Every row gives one point. A path goes straight from each point to the next, and from the last back to the first. The post is the endless flat space through its rows: a point in 2 columns, a line in 3, a plane in 4, and so on, so that a path can go around it. How many times does the path go around the post? Going back the other way cancels.

Post (1 x 2):
[[-0.03  0.24]]
Path (15 x 2):
[[-0.12  0.08]
 [-0.32  0.31]
 [-0.13  0.42]
 [ 0.17  0.48]
 [ 0.12  0.23]
 [ 0.30 -0.09]
 [ 0.33  0.29]
 [ 0.01  0.37]
 [-0.26  0.61]
 [ 0.11  0.45]
 [ 0.37  0.17]
 [ 0.01  0.10]
 [-0.17  0.07]
 [-0.26  0.15]
 [ 0.00 -0.14]]
Times around: 1

Post (5 x 6):
[[ 0.01  0.17  0.30 -0.42 -0.11 -0.08]
 [-0.08 -0.09 -0.01  0.26 -0.16 -0.46]
 [-0.09 -0.17  0.02  0.65  0.41 -0.46]
 [ 0.06  0.09 -0.13 -0.19  0.02 -0.34]
 [-0.12 -0.09  0.04 -0.41  0.01  0.57]]
Path (18 x 6):
[[ 0.22  0.16  0.51 -0.16  0.11 -0.03]
 [ 0.16  0.22 -0.04 -0.05 -0.11 -0.52]
 [-0.15  0.10 -0.21  0.47 -0.05 -0.34]
 [-0.14  0.34 -0.18 -0.24  0.53 -0.18]
 [-0.24 -0.18  0.35  0.28 -0.13 -0.43]
 [-0.21 -0.36 -0.50  0.09  0.29 -0.46]
 [-0.11 -0.28 -0.21  0.12  0.35 -0.01]
 [-0.07 -0.22  0.03 -0.19 -0.16  0.29]
 [ 0.42  0.04  0.29 -0.38 -0.02  0.05]
 [ 0.16  0.32 -0.01  0.03 -0.37 -0.27]
 [-0.19  0.25 -0.06  0.37  0.20 -0.06]
 [-0.35  0.04 -0.20  0.23  0.17 -0.28]
 [-0.26 -0.22  0.20 -0.05  0.13 -0.29]
 [-0.09 -0.19  0.59 -0.41 -0.09 -0.22]
 [-0.25  0.00  0.19 -0.37  0.28 -0.53]
 [-0.18 -0.07 -0.14  0.13  0.12 -0.27]
 [-0.23 -0.48 -0.02 -0.06  0.40  0.44]
 [ 0.01 -0.29 -0.20  0.17 -0.18 -0.30]]
Times around: 2

Post (10 x 11):
[[ 0.15  0.07 -0.57  0.19  0.25 -0.19 -0.24  0.24  0.75 -0.40  0.34]
 [ 0.06  0.10 -0.18  0.35 -0.03  0.20 -0.03 -0.25  0.20 -0.21 -0.26]
 [-0.24 -0.18  0.03  0.69  0.13 -0.34  0.37  0.25  0.01  0.21 -0.48]
 [ 0.02 -0.11  0.60  0.15  0.01  0.19  0.20  0.27 -0.51  0.34  0.12]
 [ 0.07 -0.04 -0.28  0.10 -0.34  0.01 -0.17 -0.30 -0.16  0.08  0.10]
 [ 0.24 -0.14 -0.37 -0.71 -0.27  0.16  0.06 -0.13  0.05  0.30  0.13]
 [ 0.24 -0.44 -0.42 -0.17  0.31 -0.10  0.05 -0.40  0.18  0.48 -0.18]
 [ 0.25 -0.40 -0.08  0.01  0.67  0.36 -0.43  0.90 -0.24  0.02  0.04]
 [ 0.05  0.02  0.17  0.16 -0.02 -0.25  0.01  0.00 -0.16 -0.12 -0.23]
 [-0.06 -0.25 -0.13 -0.07 -0.21 -0.01 -0.28 -0.16  0.30  0.22 -0.16]]
Path (17 x 11):
[[ 0.23  0.13  0.64 -0.01 -0.38 -0.11  0.23  0.19  0.02  0.15 -0.08]
 [-0.06 -0.36  0.05  0.33  0.02 -0.32  0.33  0.00 -0.04 -0.05 -0.33]
 [ 0.16 -0.21 -0.38 -0.25  0.32 -0.18  0.19  0.12 -0.11 -0.12  0.28]
 [-0.14  0.04 -0.19  0.34  0.31  0.04  0.39  0.04 -0.06  0.10 -0.51]
 [ 0.22  0.27 -0.07  0.07 -0.02 -0.33  0.23 -0.27  0.05  0.33 -0.23]
 [ 0.10 -0.21 -0.13  0.30 -0.20  0.20  0.12  0.25  0.25  0.23 -0.30]
 [ 0.32 -0.19 -0.25 -0.26 -0.14 -0.34 -0.05 -0.15 -0.25  0.03  0.24]
 [ 0.28 -0.27 -0.17  0.42 -0.24  0.04 -0.13 -0.25 -0.23  0.20  0.16]
 [ 0.30 -0.24  0.01  0.35  0.25  0.22 -0.35  0.43  0.01  0.33 -0.25]
 [-0.23  0.33 -0.19  0.08 -0.31 -0.34 -0.15  0.01 -0.09  0.13  0.00]
 [-0.17 -0.02 -0.24  0.14  0.03  0.10  0.08 -0.18  0.29  0.19 -0.13]
 [ 0.25  0.10 -0.64 -0.23 -0.01  0.16 -0.09  0.08  0.12  0.45 -0.03]
 [ 0.24 -0.35 -0.20 -0.23 -0.14  0.08 -0.36 -0.30  0.15  0.29 -0.21]
 [ 0.06 -0.31  0.38 -0.09 -0.20  0.07 -0.27 -0.20  0.04 -0.21 -0.48]
 [-0.18 -0.49 -0.54  0.32  0.19  0.50 -0.26 -0.35 -0.22  0.18 -0.21]
 [-0.36  0.12 -0.30  0.02 -0.05 -0.46 -0.24  0.31  0.19  0.11  0.64]
 [ 0.27  0.41 -0.22  0.51  0.07  0.19  0.22 -0.13  0.00 -0.02 -0.10]]
Times around: 2

Post (17 x 18):
[[-0.03  0.23  0.06  0.17  0.15  0.05 -0.57 -0.52 -0.15  0.51  0.01  0.19
  -0.47  0.06  0.04 -0.38  0.05 -0.04]
 [ 0.03 -0.11  0.26 -0.25  0.03  0.16  0.13  0.15  0.11 -0.27  0.42  0.19
   0.08 -0.03 -0.06  0.42 -0.27 -0.10]
 [ 0.09 -0.09  0.26  0.04 -0.14  0.06 -0.20  0.10 -0.61 -0.13 -0.17 -0.08
  -0.02 -0.16 -0.05  0.31 -0.44  0.15]
 [ 0.00  0.21  0.41 -0.08 -0.07  0.46 -0.31 -0.53  0.33  0.24 -0.50 -0.05
  -0.38 -0.09 -0.05 -0.33  0.25  0.16]
 [ 0.32  0.02 -0.03  0.09  0.25  0.01 -0.31 -0.58 -0.14 -0.16 -0.27  0.03
  -0.06  0.05 -0.20 -0.64  0.13 -0.07]
 [ 0.10 -0.02 -0.37 -0.25  0.22  0.20 -0.21 -0.70  0.14  0.43 -0.42 -0.08
  -0.33 -0.04  0.33 -0.26  0.12 -0.04]
 [ 0.36 -0.09  0.24  0.01  0.28 -0.26 -0.19 -0.27  0.04  0.37 -0.28 -0.23
  -0.40  0.14  0.00 -0.20  0.19  0.07]
 [-0.13 -0.08  0.40  0.28 -0.05 -0.25  0.44 -0.23  0.05  0.01  0.13 -0.02
   0.33 -0.07 -0.01  0.43 -0.32  0.03]
 [-0.40  0.40 -0.26 -0.01 -0.12  0.13 -0.23  0.28  0.28  0.37 -0.25 -0.25
   0.28 -0.09 -0.25 -0.15 -0.13  0.24]
 [-0.05 -0.05 -0.19  0.30  0.25  0.33 -0.09 -0.41  0.12  0.33 -0.35  0.23
  -0.53  0.31 -0.35 -0.22  0.24 -0.17]
 [-0.15 -0.31  0.46 -0.39 -0.44 -0.12  0.17 -0.20 -0.54 -0.02  0.12 -0.11
   0.24  0.36  0.08  0.26  0.01  0.23]
 [ 0.03 -0.08  0.39 -0.16 -0.05 -0.08  0.39  0.20 -0.18  0.08 -0.12  0.48
   0.18 -0.09  0.23  0.14 -0.24  0.01]
 [-0.41 -0.07 -0.23  0.18 -0.51 -0.19 -0.05  0.15  0.73  0.25 -0.11  0.05
   0.02 -0.11 -0.22 -0.23 -0.54  0.37]
 [ 0.11 -0.35  0.19  0.29 -0.06  0.10  0.24  0.09 -0.33 -0.29  0.24  0.12
  -0.01  0.05  0.38  0.18  0.04  0.31]
 [ 0.19  0.36  0.13  0.04  0.02 -0.01 -0.25 -0.31  0.07 -0.09 -0.44 -0.11
  -0.43  0.50  0.25 -0.27 -0.01 -0.28]
 [-0.08  0.01  0.25 -0.11  0.17  0.06  0.13 -0.24 -0.17 -0.14 -0.01  0.32
   0.13  0.27  0.13  0.24 -0.26  0.56]
 [-0.27  0.10 -0.25  0.20 -0.51 -0.32 -0.40  0.17  0.48  0.02 -0.16  0.11
   0.26 -0.30 -0.31  0.32 -0.04  0.31]]
Path (15 x 18):
[[ 0.28 -0.02  0.21 -0.65 -0.24  0.39 -0.15  0.00  0.48 -0.57 -0.28 -0.25
  -0.39  0.13  0.05 -0.18  0.15  0.08]
 [-0.28 -0.18  0.29 -0.27  0.08 -0.24  0.11 -0.22 -0.39  0.43  0.10  0.27
  -0.25  0.20  0.23  0.15 -0.17 -0.66]
 [-0.13 -0.16  0.27  0.51 -0.21 -0.05 -0.68 -0.30 -0.38  0.12 -0.03  0.62
  -0.12  0.12  0.00 -0.34  0.04 -0.06]
 [ 0.01  0.05  0.58 -0.11  0.13  0.40  0.34  0.01  0.22  0.44 -0.36  0.02
   0.07  0.24  0.07 -0.12 -0.17 -0.03]
 [ 0.09 -0.06 -0.08  0.28  0.15  0.15  0.22 -0.73 -0.03  0.34 -0.07  0.18
  -0.02  0.40 -0.41 -0.53  0.00  0.42]
 [-0.04  0.12  0.00 -0.80 -0.14  0.05  0.17 -0.08  0.18  0.67 -0.12 -0.04
  -0.02  0.10 -0.01  0.02  0.20  0.00]
 [ 0.25 -0.07  0.53 -0.09 -0.16 -0.21  0.01 -0.37 -0.40  0.37 -0.07 -0.07
  -0.15 -0.14  0.29 -0.17 -0.49  0.17]
 [ 0.02 -0.13 -0.04  0.09 -0.15  0.27 -0.14 -0.04 -0.15 -0.04  0.18  0.45
   0.06  0.03 -0.16  0.28 -0.10  0.10]
 [-0.16  0.04 -0.10 -0.36  0.15  0.15 -0.42 -0.47  0.29  0.28 -0.19  0.04
   0.12  0.12 -0.65  0.10  0.02  0.17]
 [-0.05 -0.05  0.76  0.14  0.10 -0.14 -0.06 -0.22  0.37  0.22 -0.27  0.02
   0.07 -0.16 -0.26 -0.14  0.23  0.79]
 [-0.14  0.12 -0.06 -0.61  0.11 -0.09  0.18 -0.01 -0.21  0.27 -0.49  0.14
   0.07  0.07  0.26 -0.17 -0.11  0.03]
 [ 0.19 -0.02 -0.24  0.19 -0.05 -0.12  0.16 -0.14 -0.05 -0.18 -0.16 -0.40
  -0.06  0.08  0.09  0.01  0.11 -0.28]
 [ 0.40 -0.10 -0.05  0.44 -0.26 -0.29 -0.27 -0.18 -0.15  0.35  0.00 -0.29
  -0.80  0.33  0.14 -0.41 -0.18  0.14]
 [ 0.21  0.06  0.04 -0.28 -0.36  0.12  0.01 -0.43  0.25 -0.09 -0.04 -0.34
  -0.05 -0.03  0.35 -0.09 -0.27 -0.13]
 [ 0.32  0.19  0.26 -0.24 -0.47 -0.04 -0.16 -0.17 -0.20 -0.08 -0.23  0.01
  -0.34 -0.21  0.36 -0.11 -0.32  0.38]]
Times around: 0
